Every row gives one point. The last column is the point's height on a tilted bowl or saddle (a function of degree 2), plus a little noise. Count its main directions that bend up, bend down and stay straight.
In the rows, zero is written as 128.

Points (16 x 4):
[[115 163  87 153]
 [175 162 162  97]
 [143 132  87 116]
 [128 178  71 181]
 [129 107 159 114]
 [187 179  76 175]
 [129  94 101  93]
 [145 120 115 104]
 [ 79  83 143 140]
 [ 52 136 167 141]
 [160 126 155 105]
 [188 220  85 214]
 [127 194 188  50]
 [ 93  96 123 121]
 [125  85 164 126]
 [102 122 110 121]]
Directions: 2 up, 1 down, 0 straight

Points, 21 rows:
[[198 124  93  88 169]
 [125 117 161 124 131]
 [ 86 204 182 154 159]
 [113  73  80 114 173]
 [ 98 151 121 146 142]
 [162  70 165 126 158]
 [117 172  81 200 184]
 [156 194 134 164 159]
 [124 138 172 113 129]
 [ 86 105  83 107 163]
 [152 163  59 165 180]
 [144 142  91 140 150]
 [138 136 161  83 133]
 [133 148 115 104 138]
 [122  34 120 118 185]
 [123  75  73 124 175]
 [112  89 142 163 149]
 [ 30 130  76  56 213]
 [105 101 110  97 148]
 [142 169  71  92 166]
 [175  86 174 153 161]]
Directions: 4 up, 0 down, 0 straight

Points:
[[143 148  94 166  74 129 142]
 [117 109 196  56  78 123 231]
 [122 104  48 153 150 114 100]
 [112 127 111 179 158 187  98]
 [ 37 132  84  68 139  74  87]
 [187  94  82 139 174  70  96]
 [100 186 147 116 104  91 148]
 [142  87 106 145 116 168 112]
 [ 93 146 143  92 113 187 144]
 [105  87 131  80  77 177 166]
 [133 106  90 107 112 107 115]
 [162 184  61 147 167 174 222]
 [119  69  90 139 147 136  88]
 [ 91 149 140 178  48 155  99]
 [ 70 161 112 134 174 190 114]
 [102 103 170 134 196 167 113]
 [ 88 166 127 120  99  87 141]
 [137 226 106 146 103 110 198]
 [112  63 176  48 105  77 227]
 [ 73 158 154 156 101 151 104]
 [ 95 151  89 136 193 104 149]
 [128 109 148 149 161 159 110]
 [130 124 116 123 124 110 131]
 [124 133  91 132  18 126 122]
 [139  88 119 128 128 197 120]
 [148  67 195 118 143 143 168]
 [125 123 154 119 206 137 134]
 [127 139 109  94 161 114 149]
 [118 137 177 136 124 169 107]
 [ 99 163  87  68 170 115 164]
 [220 211 109  81  85 153 165]
 [109 153  66 101 101  99 135]
 [195 102 200  96 106 108 149]
 [171 122 122 123  89  88 120]
 [107 193 181 132 130 226  43]
 [144  67 159 143  26 113 134]
 [158 125  77 155  92 105 127]
 [110 131 120 110 119  97 133]
 [164 147 172  85 130 179 144]
 [116  97  68 163 127 134  94]
 [131 195 131  96 171 135 168]
 [112 102 204 175 196 114  88]
 [ 70 167 130 142 141 195 101]
 [161  78 116 108 113 104 119]]
Directions: 1 up, 2 down, 3 straight

Points:
[[143 107 158 142 117 130 149 148 114]
 [ 29 129 166 193 106 119 139 175  81]
 [ 93  94 140 145 164 145 138 142 107]
 [101  73 105  92 125 163 182 103 105]
 [179  55 126  72  89 163 102  84 178]
 [124 136 127  96 173 157 129 166 115]
 [104 159 125 144 133 113  55  89 147]
 [  7  94 133 131 128 152 172 146  68]
 [207 128 103  73 136 129 114 127 167]
 [138  91 122  96 112  69  76 158 115]
 [138 159  97 170 102 208 106  86  99]
 [122 172 177  70 155  83 119 121 151]
 [148 107 155  77  93 163  96  85 141]
 [120 174 155 178 145 168 137 115 122]
 [ 91 135 151 163 149 124 128 155 110]
 [129 110 136 140 127 151 139 148 107]
 [105  98 152 143 131 160 111 108 128]
 [150 111 142 135 164 195 130 156  84]
 [ 79 120 112 174 165  62  83 137 100]
 [123 123 120 158 204  76 208 112  74]
 [180 113 144 150 225 107  38  77 138]
 [166 125  72 141 131 138 142 110 126]
 [103 156 123 151  79 103 171 186  96]
 [220 139 114 115 163 160 156 152 136]
 [120 135  50 150 143 103 117 191  66]
 [160 115 171 109 153  84 116 177 118]
 [143 124  71  75 122  84 154 181 107]
 [177 131  75 133 141 135 183 163 117]
 [131 144 101 176  97 110 100  71 116]
 [125 183 140 128 140  96 181 117 145]
 [200 116 162  95  72 170 138  87 140]
 [ 83 103  97  76 158 148 144  76 159]
 [151 116 177 169 105 174 156 105 105]
 [108 120 135 165 119 109  98 133 115]
 [109  96 128 131 112 131 146 105 123]
 [ 95 123 148 108  85 117 108 151 103]
 [187 128 140 175 166 155 170  98 113]
 [162 119 121 111 145 196 103 139 114]
 [109 192 138 117 177 141 127 150 141]
 [128 135 121  56 183  95 139  75 167]
 [117 159 196 122 159  69  71 144 127]
 [ 87 169  92 162 200 122 108  87 138]
 [ 49  93 127 133 200  93 157 106 131]
 [162 115 115  87 139 117 128 174 130]
 [129 156  73  89 104  96 101  98 129]
 [ 83 137 103 110 107 135 187  73 127]
 [121 143 139 125 116 104 126  98 145]
 [ 99 110  82 157 128 145  82 181  70]
 [119 186  94 103  96  87 123 111 140]
 [119 137 104  49 136  88 130 130 138]
 [114 100 172 133 100 107  97 104 135]
 [150 154  13 105 179 116 102 105 102]
 [ 59 114  53 185 136  69 227 145   7]
 [152 173 185 126 123 122 144 168 117]
 [182 105 101 216 186 114 132 155  60]
 [165 131 116  99 136 168 218  61 125]
 [138 144 135 118 126 150 138 123 134]
 [151 148 196 123  69 133  89 130 103]
 [100 152 172  63 124 145 128 140 131]
 [ 74 123 107 158 126 139 116 154  98]]
Directions: 2 up, 5 down, 1 straight

Points:
[[138 125 110 146 100 116 152 114 133]
 [150 153 113 157 179 159 165 123 103]
 [105 176  67 138  97 121  90 135 115]
 [ 89 144  92  87 121 120 133  42 118]
 [144 123  77 110 121 170  99 127 129]
 [224 136 110  96 152 100 181 121 106]
 [141 101 124 133 135 114 167  90 127]
 [141 136 153 131 110  93 163  99 121]
 [191 122 180 152 102 141 172 152  84]
 [127 101 146  86 154 114 172  81 115]
 [138  85  98 103  83  96 192 173  92]
 [165 140  95 114  68 121 104 101 139]
 [154 110 151 205  81 177 134 100  86]
 [ 92 158  97 194 101 116 136 177  78]
 [109 112 172 143  97 129  99 198  69]
 [113 119 185 131 167 163 203 160  53]
 [144 114 139 113 153  92 132 142 115]
 [158 141  88  91 132 107 146 112 136]
 [196  76 151 129  80 123 176 114 103]
 [124 182  98 146 139 155 159 113 117]
 [105  74  88 123  89 142 126 166 104]
 [161  72  83 170 198 132  69  90  70]
 [152 168  76 147 120 157 117 162 114]
 [167 160 150 118 152 118  86 113 117]
 [181  51 166 144 108  90  85 122  77]
 [172 175 102  91 140 165 145 141 121]
 [ 87  37 187 122 156 130 183 124  47]
 [106 128 146  90 122 149 161  53 121]
 [106  96 105 138 152 235 163 201  29]
 [131 152 102 249  66 111  54 152  30]
 [156 146 148  99 115 171 116 105 132]
 [ 89 134 156 167 137 153 147 165  77]
 [146  83  95 148  93 107 186 164  96]
 [167 124 188 154 125 143  98  84 103]
 [109 120  78 140  86 169  88 174  99]
 [145 205 153 113 130 127 117  62 115]
 [132  97 108 129 157 115  71 118 111]
 [102  59 155 126 129  54 155  75  80]
 [115 114 100 129  85 145 103 125 130]
 [136 137 116 128  91 126 177 183 100]
 [103  70 190 164  93 155 133 160  56]
 [124 131  90  68 106 164 171 135 119]
 [ 93 130 122 210 121  92 111 116  81]
 [139 149 158 130 126 101 128 156 109]
 [114 114 106 142 136  68 133 144 106]
 [151 216 113 142 183 187 215  71  57]
 [194 150 173 125 117 111 115 110 115]
 [ 42 162 120  93  95  92 172 137  78]
 [152  85  81 128 141 142 140 172 107]
 [161 136 150 129 101  99 129  88 130]
 [154 162 135  92 112 115  66 110 122]
 [187 159  74 115 107 139 106 157 123]
 [170 109 152  98 154 115 136 164 105]
 [120  50  67 149 157  90 159 162  76]
 [102 191  79 107 157 122  90 130 102]
 [ 98 120 169 200 143 112 125 134  68]
 [222 114 111 119 137 135  57 153  94]
 [137 121  90 112 144 159 100 139 125]
 [ 99 180 126 108 136 133 149 116 119]
 [ 82 141 110 122 226 124 110 173  51]
 [128 163 161 146 111  83 111 118 108]
 [151 123 157 152 176 141 176 143  88]
 [119 114  87 135 113 101  77 170 103]
 [174  76  96 159 114 147 189  79 110]
 [174 145  99 152 188  52 158 135  82]
 [124 115  89 160 129 148 160  78 124]
 [ 93  92 121 142 106 149  86  99 110]
 [103  85  72  58 132 123 109 158 102]
 [178 127 121 110 218 147 113 181  70]
 [134 126 121 169 144 140 106 156 103]
 [153 154 170 116 167  54 197 113  70]
 [129  69 145  92  97  53 143 159  81]
 [113  93 107 187  80 105 156 148  90]
 [170 174 151 129  87 103  75 131 109]
 [147 144 131 121 125 124 162 155 119]
 [191 175 175 166 101 152  87 125  92]
 [113 167  84  91 145 119  37 136  90]
 [107  74 153 114 135 107 137 149  98]]
Directions: 0 up, 8 down, 0 straight

Points (69 x 9):
[[100 140 103 155 191 109  79 168 185]
 [144 145 129  88  88 147 161 185 167]
 [164 142 129 122 134 121 177  72 143]
 [107 100  96 113 145 120 142 161 131]
 [170 133  94 113 130 139 105 164 139]
 [128 160 125 124 103  96 172 143 142]
 [158 134 157 140 134 117 140  89 149]
 [110 118 163 153 123 198 157 133 198]
 [161 100 136 102 122 133 165 115 154]
 [128 184 126  89 179 129 155 118 123]
 [ 85 120 121 145  94 146 153  93 166]
 [161 140 174 153 149 168 155 139 169]
 [161 103 143  91 165 121 101 140 150]
 [117  47 197 155 147 173 127  77 226]
 [ 86  52 130  98 120 133  69  82 175]
 [110 202 152 172 130 122 108 164 141]
 [119 126  57 131 123 100 112  74 159]
 [169 120  88  98 107 127  89 136 144]
 [ 74 114 149  88  85 127  80 147 165]
 [169 118 121  73 108 146 135  77 135]
 [ 85 103 172  61 107  93 109 167 204]
 [154 121  95 169  87 150  80 144 159]
 [ 56 180 136  92 148 203 142 155 155]
 [119 152 136  40  67 172  75 109 109]
 [176  99 150 203 115  70 188 139 151]
 [122  92 124 153 159 106 176 147 145]
 [112 158 195  98 101 163 109 133 144]
 [ 96  78 142 162 171 115 115 130 193]
 [125 115 124  94 176 141 124 103 140]
 [103 158  73 150 106 159 148  97 138]
 [110 115 107 134  91  82 143 154 128]
 [145 159 178  86 127 138 131 114 142]
 [179  81 114  73  81 142  89 108 159]
 [105 120 112 161 113 167 131  97 163]
 [125 159 144 160 187 133  93 123 158]
 [130  87 112 132 177 123 108 131 152]
 [163 138 104 144 131 129 120 105 137]
 [129 170  96 175 119 155 147 124 145]
 [147 134 128 144 146  90 143 105 144]
 [123 122 147  99  97  96 112 154 154]
 [128 151 144 142 105 182 120  94 121]
 [169 173 113  72 127 164 127 133 135]
 [121 165 123 127 156 139 123 110 122]
 [131  85 134 118  71 128 109 122 157]
 [105 143 139 156 111  95 203 106 187]
 [198 146  68 133 140 116 155 131 129]
 [197  82 102 126 112  86 122 112 140]
 [114 107  98 217  76 144 152 114 221]
 [ 92 120 174 116 106 142 159 100 180]
 [172 151  53 174 148  81   7 151 226]
 [180  56 164 123 129 174 118 133 172]
 [231  91 121 147 101  97 113 155 124]
 [ 91 178  85 143  78 119 164 152 131]
 [ 79 144  68  54 123 110  64 151 172]
 [114 102 144 139 173 112 159 150 164]
 [113 101 124 162 152 162 143  63 177]
 [167 140 119 177 141 138 194  84 171]
 [120 152  96 146 113  66 131  95 161]
 [158 182 143 134 183 112 125 121 128]
 [122 135 115 131 119 120 163 118 143]
 [125 180 110 108  98 146 113  55  76]
 [148 109 113  95 109 148 128 146 143]
 [144 130 118 110 177 106 123 166 138]
 [129  82 143 171 168 115 128 147 160]
 [149 190  58 101 177 104 163 112 111]
 [ 61 102 126 174 104 174 122 106 200]
 [ 86  83  92 148 115 148  95 143 166]
 [136  98 196 151 161  73  83 135 193]
 [180 160 188 139 185 104  85 152 158]]
Directions: 4 up, 1 down, 3 straight

Points:
[[ 96  96 146 115 106 127  86 169 115]
 [108  92 164 149 130 199 201  96 110]
 [105 130  70 100  90 206  84 180  87]
 [130  84  97 166 190  77  17 109 128]
 [164 116  78 146 102  64 131 107 115]
 [ 83  83 132  97 216 140 158  92 104]
 [ 96 118 103 142 110 111 172 168 110]
 [ 22 106  69 150 151 225  90 157 121]
 [ 63 175 100  90  86 133 122 195  79]
 [116 120 164 140 132  70 151 157 107]
 [188 131 115 125 116 147 131 200 108]
 [ 79 103 213 101  85 121 143 117  83]
 [219 107 123 115 161 140 139 121 109]
 [139 159 164  81 142 127 129 100  85]
 [141  53 190 178 127 133 161 134  94]
 [130 115  68  94 159 118 141 151 112]
 [134 147 191 136 102 128 140  84  83]
 [131 177  67  98 136 153 101 150  85]
 [173 170 110 134  54  95 168 150  76]
 [146  37 174 147 164 175 129 154  91]
 [170  91 144 177 111  64 192 107  85]
 [101 147  51 142 100 104  81 126 109]
 [125 188 144 122 104 125 141 141  90]
 [ 74 111 119 150 139 139 177 109 127]
 [ 82 102 160 210 128 103 143 136 120]
 [ 88  86 207 186 155 172 164 163 133]
 [170 174 194 167 109 161  84 146  55]
 [111 109 169 170 152  93  99  95 107]
 [138 114 140 171 142 151  89  88 103]
 [103 119  84 199 124 114 164 128 114]
 [104  64 161 179 160 177 138 144 118]
 [170 181 103  82 118 136 109 139  83]
 [101  70 154 137 120 105 214 124  91]
 [148 160 171 129 102 183 135 156  89]
 [136 103  97 137 152 162 157 190 107]
 [161 127 154 144 153  98 148 112 114]
 [168 179  82  87 131 238 163 127  27]
 [147 178 110 168 148 153 102 149 102]
 [150 117  70 104 166 160 109 153 106]
 [155  88 141 135  66 140 139 145 110]
 [142 101 162 207 124 167 144 158 107]
 [ 90 133 144 205 131  86  98 145 115]
 [176 129 107 106 142 198 141 137  87]
 [ 68 119 182  54 133 171 104 159  94]
 [ 99 153  54 125  88 108 105 106  91]
 [142 185 159 154 160 139 105 134 103]
 [106  81 130 149  79 147 182  98  89]
 [136 161  93  50  86 143  64 101  73]
 [166  74 142 137 132 111 115  85 104]
 [172 115  91 164 175 108 122 126 129]
 [107  92  73 132 178 101  93 112 135]
 [146 149  80 105 115 125 116 148 110]
 [ 88 115 135 119 130  90 205 150 101]
 [111 140 125 130 156  41 104 140 112]
 [107 145 131 176 196 218 109 122 117]
 [123  80  45 135 169 214 167  99  59]
 [106 142 178 111 113 133  53 106  68]
 [106 141 226 115 145 140 122  74  82]
 [104 111 142 161 176 195 122 114 124]
 [ 73 114  75 101  82 140 136  99  94]
 [154 154 119  69 101 192 170 107  69]
 [116 171  57 100 137 113  99  81  87]
 [ 92 133  96 133 139  96 146 123 119]
 [ 79 109 207  89  47 117  91 131  58]
 [120 123 167 155 100 106  45  99  66]
 [114 176  59  88  49 167  95 161  62]
 [ 93 204 131 117 169 131 187  76 113]
 [ 90  48 154  95 175 106 120 137 106]
 [128  58 118 167 138 111 133 179 120]
 [ 92 139  58 161 210 168 134 185 112]
 [ 78 144 184 243  89  50  66 118  24]
 [127 111  79 213 111 143 143  46  73]]
Directions: 1 up, 5 down, 2 straight

Points (65 x 9):
[[ 88 229 126 193 119  98 129 147 202]
 [130 138 159 167  79 154 129  96 116]
 [133 100 120 171 144 162 158 159 137]
 [172 155 101 105 170 151 150  96 152]
 [ 99 164 167 118 111 129 164 139 147]
 [ 90 124 147 173  79 184 116 104  93]
 [140 159 198 138 127 210 151 152 153]
 [126  94  66 118 114 197 174 103 158]
 [118  88 164 164  91 161 108 104  80]
 [148  67  80  93 130 145 162 150 162]
 [184  40 129 139 124 138 122  77 154]
 [100  78 109 184 103 111 153 144 102]
 [148 181  87  70 108  96 147 134  78]
 [116 143  95 160 145 131 134  91 144]
 [206  83 167 142 122  30 196 108 180]
 [194 208 112  96 167 189 137 166 166]
 [158 211 184 153 156 208 113 118 195]
 [184  97 141 132 122 107 139 151 135]
 [102 125 116 153 118 198  93 101  95]
 [ 95 130  66  69 107  72 154 115 114]
 [139 184 115 121 100 121 182 117 121]
 [ 87 189  86 124 108 150 106  97 113]
 [164 164 139  59 165 137 174 185 134]
 [167 129 143 103 133 121  87  84 151]
 [ 98  98 110 157  72  64 114 151  94]
 [ 91  91 119  73 134 128 138 155 146]
 [ 40  46 124 202 140 110 103 134 110]
 [103  58  82 109 118 161 135  79 156]
 [ 88 161 123  89 195 146  82 142 159]
 [169 124 124 165 111 136 133 119 121]
 [181 141  84 153  66 178 130  97  91]
 [ 78 219 123 147 143 149 152 113 190]
 [147 132 137  82 175 166 189 116 158]
 [ 95 127  93 133  56  99  92 210 111]
 [186 109  78 169  56 150 102 127  64]
 [176  92 123  86 127  86 213  78 195]
 [ 44  47 176 117 219 174 127 139 127]
 [ 82 134 108 151 129 114 125  55 166]
 [ 90 100  69  69 172  97 100 130 181]
 [123 139 187  26 124 128  78 103 187]
 [182 128 102 198 115 108 105 133 129]
 [175 163 125  66 100 146 143 152 117]
 [ 90 129 135 132  53 116 140 144 100]
 [172 136 124 134  94 108 158 116 122]
 [ 73 152 141 116 107 129 125 104 145]
 [ 85 146 107  95 121 174  65 203 152]
 [107 111 123  98  94 173 177  88 152]
 [153  93 147 136 165 168 137 119 127]
 [138 187 234 138 111 108 161 146 190]
 [164 199 158 209 172 100 116  64 237]
 [158 101 153  52 203 122 166  97 161]
 [127 135 184  82  53 150 123  96 149]
 [234 100  40 162 123 174 116 116 177]
 [ 99  91 130 194 120  96 195 161 146]
 [146 145 119  89 168 111  69  88 160]
 [125  67 152 176  76 153 119 120  56]
 [158 157 152 102 148 135 181 172 145]
 [134 121  60 167 156 113 182 129 180]
 [ 61 139 199  86 172  86 176 121 176]
 [176 152 174 131 128 203 141 147 147]
 [110  53 122 168 139 143 154 127 119]
 [156 121 131 144 100 132 186  93 149]
 [ 65 119 106 133 125 110  69 159 145]
 [151 119 124  66 100  85  81 162 152]
 [ 82 204 146 146 152 130 146 176 197]]
Directions: 5 up, 2 down, 1 straight

Points:
[[130 124  79 152 113 161 126 141 110]
 [ 99  91  84 139  86 191 103 130  79]
 [124 139 146 159 128 133 129  92 123]
 [156 179 139 168 147 155  79 108 129]
 [116 126 138 149  48 140 136 190 125]
 [196 116 156 163 183 170 187 131  96]
 [137  34 131 127 156 140 160  78  87]
 [117 170 130 144 127 102 144 104 119]
 [ 41 177 127 128 138 108 127  64  61]
 [159 116 146 154 151 118 138 109 131]
 [135  90 207 185 135 127 166 101  93]
 [169 127 144  71 127 140 236 190  82]
 [123  89 118 144 114 152  99 140 116]
 [149 204 102 152 162 199  98 144  84]
 [165 149 142 110 157 124 215  84 114]
 [148  28 171 111  99  95 141  39  83]
 [116 146  78 115 113 166 109  79 102]
 [128 148 135 165 120 138 100 185 126]
 [ 93  71 112 163 164  98 124  95  84]
 [158 135 127 172 132 114 123 124 137]
 [ 87  71 199 137 135  85 168  92  79]
 [143 135  68 176 135 147 137  63  97]
 [135 121 183 150  95 175 164 178 102]
 [104 178 129 134 134 178 113 106  95]
 [106 154 142 182 116 100  97 124 134]
 [139 189 150 184 109  57  68 167 134]
 [139 170 167  57 206  54 131 122 109]
 [123 164 180 163 152 144 183 158  97]
 [ 81 173 134 183 140  81 133 132 103]
 [119 157 130 116 142 159  56 110 125]
 [ 53 155 117  85 154  75  38 133  66]
 [165 123  73  54 152 108 153 114 136]
 [102  90 107 111 140 175  93 110  96]
 [ 85 159 104 105 204  85 209 159  46]
 [160 122  92 139  63 151 160 223  90]
 [148 158 126  88 147 139 174 110 119]
 [182  44  71 157 227 168  97 151 103]
 [106 128 104  78  60  81 139 146  96]
 [188 104 150 148 143 220 112 119 100]
 [115 139 119 140 113  87 138 133 124]
 [ 83  67 170  76 138  57  78  91  83]
 [176 164 171 157  90 109 160 147 129]
 [181 111  78  98 150 102 230 155  92]
 [ 80 110  96  60 136 127 157 138  71]
 [119 146 133 105 128 157  92 142 115]
 [121  89  96 108 135 155 117 104 111]
 [ 81 102 143 113  70 170 128 120  89]
 [217 176 122 144  90 168 126 128 117]
 [115 140 179  80 186 155 108 140 101]
 [124 199 150 130 102 109 127 196 110]
 [136 118 156 168 193 158 207 128  73]
 [140 181 118 203  98  88 119 143 143]
 [ 96 154 178  89 105 162 105  80 100]
 [103 163 112 163 179 120 131 141  94]
 [ 68  97 113 120  75 139 193 131  74]
 [139 110 146 175 125 146 175 167 105]
 [107 122 144 190 100 111 122  82 120]
 [139  85  84 174  87 160  70 129 124]
 [100  48 149  87  45  53 127 200  39]
 [100 152  92  74  92 141 175 102  82]
 [129 209 151 119 131 108  96 142 112]
 [161 132  84  65 197 103 118 216  89]
 [ 33 156 132  87 138 164 174  87  38]
 [111 173  47 107  86 213 178  63  14]
 [146  94 175  95 109 113  95  80 133]]
Directions: 1 up, 6 down, 1 straight

Points (71 x 9):
[[174 100 110 154 104 126 137 146 133]
 [158  33 183 120 110 146 174 103 208]
 [118 154 125 109 153  93 177 120 173]
 [121  86  79 110 171 133 122 129 157]
 [ 99 137 115 175 145 154 121 100 149]
 [145 139  99 198  93  96 165 128 158]
 [107 181  92 155  72  72 108 156 152]
 [130 192  84 116 132 178 141 143 131]
 [112 104 149  83 152 105 190  84 203]
 [ 88  49 107 206 128 157 130 137 159]
 [153  78  90 139  72 135 181 157 158]
 [153 139 123 118 115  92 139 152 139]
 [ 69  29 147 111 124 118  26 129 147]
 [136 154 135 159 197 167 103 128 119]
 [130 128 134 126 159 180 176  67 172]
 [125 150 208 102 164 103  61 136 171]
 [161 117  95 174 171 128  83 126 127]
 [115 164 146  99 132 147 140 138 152]
 [ 67 114 185 117 166 134 115 200 161]
 [128 112 130 132 156 181 144 112 150]
 [182  80  93 176 124  86  98 198 136]
 [103 143  91  98 181 120 108  67 165]
 [134 164 203 134 115 202  87 173 151]
 [169  87 139 163 153 120 143 119 153]
 [163  68  91  83 152 111 162 112 182]
 [197 172 102 154 129 159 105 176 108]
 [163 118 137  78 105  47 114 138 153]
 [131  33 160 100 148 102 154 137 196]
 [129 140 111 114 111  97 122 148 133]
 [ 61 125 129  92  97 200 129  65 208]
 [180 123 142  98  93 181 175  61 179]
 [119 158 102 192 157 120  89 113 142]
 [125 122 147 127 101 126 121  88 143]
 [189  93 132  81 100 160  75  60 174]
 [ 89 148 140 164 221 157 145 134 157]
 [127  75 136  91 121 135 191  91 193]
 [134  81 106 143 214 161 144 146 159]
 [ 63 169 124 164 132 128 133 140 161]
 [121  90 141 156 126 132 134  72 163]
 [133 159 135 121 137 127 115 104 139]
 [115 157 113 156 110  82 100  49 167]
 [137 152 139 159 104 172  95  68 158]
 [194  86 183 129 141 182 111 152 156]
 [127 136 127  89 136 156 135 108 149]
 [104 125 147 185 195 105 131 101 174]
 [124 100 120  89 150  99 176 137 179]
 [ 69 131 114 169  91 153 112  97 156]
 [121  60 127  80 151 140 151  93 195]
 [146 117  16  54 100 124 125 140 160]
 [130 116  86  95  82 114  85 106 131]
 [152 153 139 114 133 136  83 155 124]
 [117 133 103 124 146 107 150  70 162]
 [154 148  85 184 236 122   7 159 129]
 [133 122 193 118  84 118 189  73 188]
 [104 113 115 137 142 107 127 137 141]
 [133 154  98 137 104 133 199 153 159]
 [124 165  74 190  43 107  86 121 154]
 [122 170 148 143 159  74 142 118 171]
 [ 53 170  95 150 131  74 145  72 204]
 [124  65  80  53 134 123 107 105 178]
 [149  79 166 126 118 152 157 160 156]
 [152 169 131 163 127 195 128 119 130]
 [144 128 105 110 146 123 151 141 140]
 [101 118  95  53  97  73 173 188 190]
 [116 151 162 141 170 148 159 178 148]
 [166 100 157 165  73  77 147 145 137]
 [177 135  66  77 132 124 108 121 130]
 [ 60 197  79 170  87 113 208  91 228]
 [ 88  82 127 161 105 113  78 146 112]
 [187  91 102 152  94 124  49 124 134]
 [102 139 105 191  84 136  91 155 124]]
Directions: 6 up, 1 down, 1 straight

Points:
[[104 133 162  75 179 129 122 158 126]
 [101 100 152 114 120 159 104  41 125]
 [122 132  89 126 187 148 170 126 100]
 [124 138 115  97  85 171 222 107 126]
 [125 121 125 157  94  89  88 127 126]
 [ 98 133 143 136  53 125 124  44 120]
 [ 65 156 127 173 150 178 124 128 141]
 [120 145 120 136 199 171 140 139 114]
 [172 143 109 188 119  79  88 147 136]
 [138  64 105 107 151 123  87  99 108]
 [154 165 146 155 126  62 162 135 107]
 [129  73 130  98 109 149 145 108 120]
 [130 105  70 124 141 136 103 123 104]
 [236  81 163  66  83  73 188  86  98]
 [190 185 200  71 110  91 152 123  94]
 [189 166 142  69 117 113  84 140 125]
 [137  54 134 111  54 144 146  96 120]
 [ 26 228 158 110  96 210 210  86 249]
 [138  95  83  72 150  66 185 120 110]
 [130 107 106 174 198 136 110 153 112]
 [165  92 168 172 129 173 190 143 113]
 [ 82 131 135 118  98  79 138 181 155]
 [194 112 157 173  98 118 132  67  96]
 [208  87 143 123 109  83 121  80 110]
 [ 88 134 133 131  93 119 180  78 120]
 [129  93  50 129  76 158  74 216 151]
 [204 107 166 103 111  56 107 111 127]
 [ 68 132 143 159 114  98 177 198 172]
 [ 80 162 162 113 128 109 157  81 125]
 [135 179  46 145 132 154  80  71 109]
 [ 97 126 131  93 134 106 143 123 122]
 [121 101 118 177 231 171 153  79  93]
 [ 95 127 184 110 142  43 119 161 128]
 [181 163 102  92 149 150 129 142 105]
 [154 158  95 111 143 109 117 113 107]
 [ 85  73 135 144 140  87 138 118 117]
 [133 108 153 154 106 139 173  96 107]
 [111 156  99 108 128 116 136 201 145]
 [ 79 195  69 141  49 110 116 141 154]
 [ 79 172 166 145 134 187 159 114 156]
 [166 176 115  74 104 107 129  73 100]
 [ 73 139 117 132 111 112 167 113 130]
 [182  68 124 155 102 193 213 148 109]
 [149 112  54 128 124  67 151 192 153]
 [128 123 117 126 159 105 119 159 122]
 [145 140 162 148 158 159 162  66 110]
 [189 131 153 128 155 165 130  87 112]
 [144 163 153 119 210  77 157  89 101]
 [ 66 177 133  95  80  68 130  75 129]
 [130 141 140  90 145  90 141 132 114]
 [119 188 116 167 140 148 224  92 100]
 [146 122  48 120  55  99 185 112  95]
 [116 111 169 142 135  78 209 146 124]
 [153 138 127 111  49  91 170 194 144]
 [108 175  96 111 161 149  82 145 127]
 [130 117 107 117 153  73 130  92 105]
 [ 79 107  45 160 175 168 151 127  98]
 [126 120 100 179 144 175 138  67  93]
 [200 116 127 106 109  92 117  87 107]
 [ 45 138 182 178  40 122 102 110 157]
 [102 138 146  88 116 121 102 160 133]
 [ 90 231  89 190  67  97 123 156 165]
 [100 113  97 115 133 144  92 139 120]
 [119  96 151  66 127  51 130 121 123]]
Directions: 3 up, 2 down, 3 straight
